Each row is a point. Each copy is the shape, with its points in the same order, turned, moved and blurred by noise. Is it also mirrored, or only turned?
(in the rows, 128 means zero)

Shape (7 x 2)
[[ 92 111]
 [124  99]
 [127 124]
 [187 100]
 [154  86]
 [117 119]
 [165 196]]
Copy 1 (7 x 2)
[[150 103]
 [112  98]
 [119 122]
 [ 54 127]
 [ 76 108]
 [129 110]
 [122 207]]
Copy 1 is: mirrored
Copy 2 (7 x 2)
[[ 82 120]
 [110  99]
 [129 122]
 [164  57]
 [127  72]
 [120 117]
 [194 158]]
Copy 2 is: only turned
Copy 3 (7 x 2)
[[110 160]
 [141 151]
 [140 129]
 [201 123]
 [178 149]
 [128 133]
 [142  50]]
Copy 3 is: mirrored

Shape (9 x 3)
[[127  89 145]
 [166  76 151]
 [122 107 129]
 [127 155 116]
 [124 150 116]
 [145 155 117]
 [134 146 116]
 [152 107 248]
 [130 150 113]]
Copy 1 (9 x 3)
[[150 128 154]
 [162  95 150]
 [136 140 133]
 [104 147 100]
 [105 145 101]
 [101 125  92]
 [113 135 102]
 [ 89  62 215]
 [108 136 101]]
Copy 1 is: mirrored
Copy 2 (9 x 3)
[[102 100 143]
 [118  65 135]
 [115 122 114]
 [153 152 104]
 [146 151 104]
 [159 139  97]
 [140 141 103]
 [145 102 232]
 [152 145 106]]
Copy 2 is: only turned
Copy 3 (9 x 3)
[[167 146 136]
 [197 107 139]
 [143 134 122]
 [103 107 132]
 [102 113 134]
 [112  96 135]
 [107 104 125]
 [182 130 249]
 [118 103 128]]
Copy 3 is: mirrored
Copy 4 (9 x 3)
[[140 106 120]
 [180 102 114]
 [124 129 120]
 [121 176 134]
 [120 169 137]
 [139 177 138]
 [132 166 131]
 [180  68 216]
 [128 165 132]]
Copy 4 is: only turned

Shape (9 x 3)
[[174 148 153]
 [139  51 136]
 [139  63  85]
 [134  90  59]
 [ 94 112 134]
 [123 163 132]
 [ 74 162 119]
 [123  93 138]
 [159 136 118]]
Copy 1 (9 x 3)
[[113 120 172]
 [149  44 103]
 [113  73  67]
 [ 92  96  58]
 [169 120  97]
 [139 152 135]
 [162 178  95]
 [153  91 109]
 [103 115 135]]
Copy 1 is: mirrored
Copy 2 (9 x 3)
[[164 169 115]
 [175  72 130]
 [154  70  83]
 [126  85  59]
 [111 107 152]
 [109 170 131]
 [ 74 147 140]
 [152 107 138]
 [142 148  97]]
Copy 2 is: only turned
Copy 3 (9 x 3)
[[143 148 171]
 [120  56 152]
 [119  63  99]
 [126  90  76]
 [ 72 113 138]
 [101 158 136]
 [ 54 157 112]
 [101  91 146]
 [134 135 133]]
Copy 3 is: only turned
Copy 4 (9 x 3)
[[170 145 110]
 [122  56 144]
 [ 98  53 101]
 [ 79  78  79]
 [ 93 121 156]
 [114 162 117]
 [ 70 177 133]
 [114  97 145]
 [138 130  97]]
Copy 4 is: only turned

Shape (8 x 4)
[[110  70 160 118]
 [127  33 107 146]
 [172 155 119 143]
 [114 153 129 143]
 [155 121 113 153]
 [ 96 150 104 120]
 [ 93  99 121  22]
 [103 146 115 117]]
Copy 1 (8 x 4)
[[109 109 183  77]
 [165  80 182  49]
 [180 130 154 167]
 [133 110 125 149]
 [174 105 155 141]
 [140 127  95 123]
 [116 195 123  45]
 [135 129 110 125]]
Copy 1 is: only turned
Copy 2 (8 x 4)
[[116  88  86 121]
 [158  56 123  91]
 [203 161 142 137]
 [144 154 152 151]
 [188 127 143 126]
 [128 159 163 122]
 [ 89 152  98  30]
 [125 150 151 123]]
Copy 2 is: mirrored
Copy 3 (8 x 4)
[[123  69 143 152]
 [108  85 185  89]
 [167 178 129 144]
 [113 154 103 144]
 [134 151 145 128]
 [120 136  84 117]
 [177  41  61 113]
 [124 135  85 128]]
Copy 3 is: mirrored

Shape (11 x 6)
[[131 121 128 165 122 154]
 [115 153  99   7 101 147]
 [127 152 139 178 102 108]
 [115 151 100 138 101 152]
 [146 115 132 170 111  93]
 [149 152 146  85 160 111]
 [139  96  90 169 110 109]
 [124 117 143 163 181 128]
 [139 121 120 174  98 136]
 [153 157 101 150 150 145]
 [113 135 125 174 154  94]]
Copy 1 (11 x 6)
[[153 145 136 166 117 133]
 [ 87 113  84  38  80 191]
 [154 161 142 143 107  86]
 [131 146 107 140  88 131]
 [149 112 142 151 127  80]
 [145 131 117  75 165 141]
 [132  96 127 176 119 101]
 [146 143 138 159 178 125]
 [159 128 133 162  96 115]
 [162 146  83 147 134 127]
 [127 149 124 154 159  84]]
Copy 1 is: only turned
Copy 2 (11 x 6)
[[123 148 115 163 155 114]
 [ 87 143 125  41  98 208]
 [119 145 128 176 101  94]
 [ 99 141 107 154 129 150]
 [120 129 116 152 118  68]
 [154 112 152  90 118 136]
 [ 98 116  84 154 143  78]
 [147 103 151 156 171 106]
 [114 153  97 162 134  99]
 [152 112 102 158 138 143]
 [125  92 145 170 134  95]]
Copy 2 is: mirrored

Shape (10 x 6)
[[120  68 131 201 147 128]
 [146  91 162  91 105  66]
 [129 149  93  74  85  89]
 [100 141 151 149 173 110]
 [132 155 125 101 136 116]
 [164 195 132 103 150  85]
 [ 76 160  53 168 183 107]
 [151 109 151 121 118 130]
 [119 132  98 141  68  99]
 [159 123  73 103 146 128]]
Copy 1 (10 x 6)
[[143  96 148 201  89  77]
 [ 56 143 121 106  72  89]
 [123 183 105  73  79 137]
 [106 143 107 184 138 126]
 [116 146 101 114 125 136]
 [ 86 134  95 109 124 189]
 [184 166  75 204 101 162]
 [109 115 132 114 114  96]
 [143 169 157 114  66 128]
 [155 114  76 105  89 127]]
Copy 1 is: mirrored
Copy 2 (10 x 6)
[[140  69 132 106 155 180]
 [ 88  72 146 168 146  55]
 [110 127 138 176  79  70]
 [ 82 134 145  99 142 128]
 [108 144 123 146 125  89]
 [117 173 158 123 131  51]
 [ 97 147 124  50  62 139]
 [124 107 125 166 161 115]
 [133  96 144 169  75 117]
 [138 124  74 123 117  73]]
Copy 2 is: mirrored
Copy 3 (10 x 6)
[[ 58 117  97 185  88 155]
 [ 73  37 144  92 130 127]
 [159  65 122  61 129 131]
 [ 73 133 113 127 101  77]
 [119 110 119  98 141 104]
 [112  96  81  74 170  75]
 [118 189  59  94  71 124]
 [100  82 134 141 145 128]
 [148  65  98 117  89 140]
 [125 128 101  98 160 161]]
Copy 3 is: only turned

Shape (14 x 8)
[[185 145  69  91 128 127 159 131]
 [122 105 100 174 137 169 223 132]
 [171 117 163  94 130 118 135 124]
 [103 100 170 184 171 117 168 143]
 [107  95 156 150  80 130 124 122]
 [177 213 107 143 134 111 100  90]
 [184 186 129 121 106  87 129  98]
 [ 93 142 114  93  98 109 115 162]
 [117  28 166 134 142 123 174 182]
 [ 92 134  95 111  73  43 129 126]
 [137 149 155 134 121 136 201 107]
 [104  94 173 156 133 112 134  89]
 [117  89 161  42 112 127 120  78]
 [116  83 138 140 133 127 155 126]]
Copy 1 (14 x 8)
[[129 149  83 127  86 165 167  72]
 [132 188 185 144 128 118 210 106]
 [168 144  87 100 150 119 126  87]
 [171 182 166 158 173  88 135 149]
 [160 101 167  97 177 115 143 118]
 [106 124 120 159  99 162  65  57]
 [145 112 107 133  95 126  86  53]
 [150 114 125  84 108 158 122 158]
 [210 167 122 114 193  99 201 161]
 [148  59 124 118  75 113 132 159]
 [151 172 162 108 112  92 138  76]
 [138 127 143 128 183  74 123 125]
 [116 123  69  38 164  89 133 119]
 [147 148 137 122 165 105 167 128]]
Copy 1 is: only turned
Copy 2 (14 x 8)
[[193  93  99 107 131 173 150 127]
 [165 141 102 187  75 113 147 185]
 [156 145 166 113 165 156 151 119]
 [106 158 146 153 132  87 155 198]
 [109 165 173 116  95 126 122 118]
 [184  84 122  75 181  84 117  99]
 [192 136 118  64 173 113 138  96]
 [103 126 113  99 132 164  93 115]
 [ 94 170 181 154 101 173 170 206]
 [ 95 158  86  42 110 141 124 110]
 [173 176 118 155 137 105 141 131]
 [ 98 167 166 132 128  84 165 120]
 [100 160 153 138 147 176 176  51]
 [113 144 146 142 105 134 160 147]]
Copy 2 is: only turned
Copy 3 (14 x 8)
[[177 157  96 148 172  41 124 137]
 [129 124 115 170 239 118 165  94]
 [182 110 133 137 112  94 143 147]
 [ 90  83 170 149 166 144 139 112]
 [135 136 115 120 132 167 173 119]
 [166 157 107 118 117  72  44  81]
 [180 167 125 136 100  79 103  82]
 [127 187 116 136 134 135 127 184]
 [ 98  77 156 171 161 129 220 171]
 [108 228 141 114 113 106 153 140]
 [186 135 156 155 178 128 141  96]
 [129 107 155  96 138 149 161 101]
 [202 134 133  62 121 128 174 183]
 [127 114 130 125 159 125 175 130]]
Copy 3 is: only turned
Copy 4 (14 x 8)
[[127 194 117 110 163 142 149 166]
 [190 183 138 218 115 117 146 172]
 [131 102 158 101 139 140 154 165]
 [158 123 202 198  97 115 110 135]
 [143  91 120 151  62 129 144 140]
 [140 159 114  73 162  61 100 123]
 [118 143 124  75 139  73 140 147]
 [ 74 118 103 145 110 150 110 142]
 [146 118 202 194  70 194 156 174]
 [ 48 148 112 139  80 111 165 102]
 [147 127 142 170 134  86 164 176]
 [160  92 163 151  90 114 153 107]
 [122  63 119 126 147 176 191 122]
 [157 124 151 172  97 144 149 137]]
Copy 4 is: mirrored
